Rows are points. To make a cloud, some directions were put in groups of two or more. Within a group, all points are equally far from the middle, so they leave a hole (a ring in 2 directions, a hollow ball in 3). The other directions are filled evenly. Then the cloud was stretched, turned, moved and blurred a little. How many holes are there, and how many directions does each take, smallest first?

Cloud:
-0.006, -0.004
-0.081, -0.023
-0.042, -0.002
0.034, -0.005
0.061, 0.051
-0.031, 0.065
-0.043, 0.033
0.017, 0.011
-0.040, 0.063
-0.002, -0.032
0.052, -0.013
-0.047, 0.062
-0.016, 0.067
Holes: 0

Cloud:
-0.054, -0.019, -0.073
-0.041, 0.035, -0.085
0.043, 0.027, -0.015
-0.038, 0.023, 0.049
-0.076, 0.009, -0.033
0.004, -0.029, -0.073
-0.018, -0.050, 0.002
-0.031, 0.041, 0.040
-0.071, -0.010, -0.049
-0.064, 0.010, 0.023
0.039, -0.014, 0.018
0.030, 0.046, -0.002
-0.045, 0.020, 0.044
-0.075, 0.003, -0.013
-0.052, 0.039, 0.021
-0.046, -0.042, -0.026
0.037, 0.035, 0.007
-0.008, 0.055, 0.025
-0.015, 0.000, -0.098
Holes: 1 (3)

Cloud:
0.062, -0.053, -0.029, -0.017
-0.008, -0.023, -0.018, -0.052
0.012, -0.063, 0.085, -0.006
-0.038, -0.008, -0.014, -0.013
0.050, -0.077, 0.019, -0.028
0.016, -0.054, -0.020, -0.049
0.030, -0.036, -0.029, 0.029
0.008, 0.005, 0.041, 0.050
-0.043, 0.017, 0.015, -0.018
0.007, -0.070, 0.076, -0.005
0.010, 0.033, 0.063, 0.025
-0.011, -0.047, 0.046, -0.065
0.027, 0.032, 0.077, 0.001
0.054, -0.061, -0.026, -0.009
0.034, 0.011, 0.060, -0.056
-0.039, 0.011, 0.042, -0.044
0.048, -0.035, -0.012, -0.059
0.055, 0.032, 0.032, -0.026
-0.025, -0.031, 0.047, -0.064
0.004, 0.009, 0.100, -0.027
0.020, -0.026, -0.017, 0.041
0.013, -0.038, 0.055, 0.044
0.040, -0.077, 0.006, 0.004
0.061, 0.009, 0.048, 0.029
-0.002, -0.074, 0.069, -0.022
-0.024, -0.020, 0.034, -0.065
0.070, 0.003, 0.064, -0.016
Holes: 1 (4)
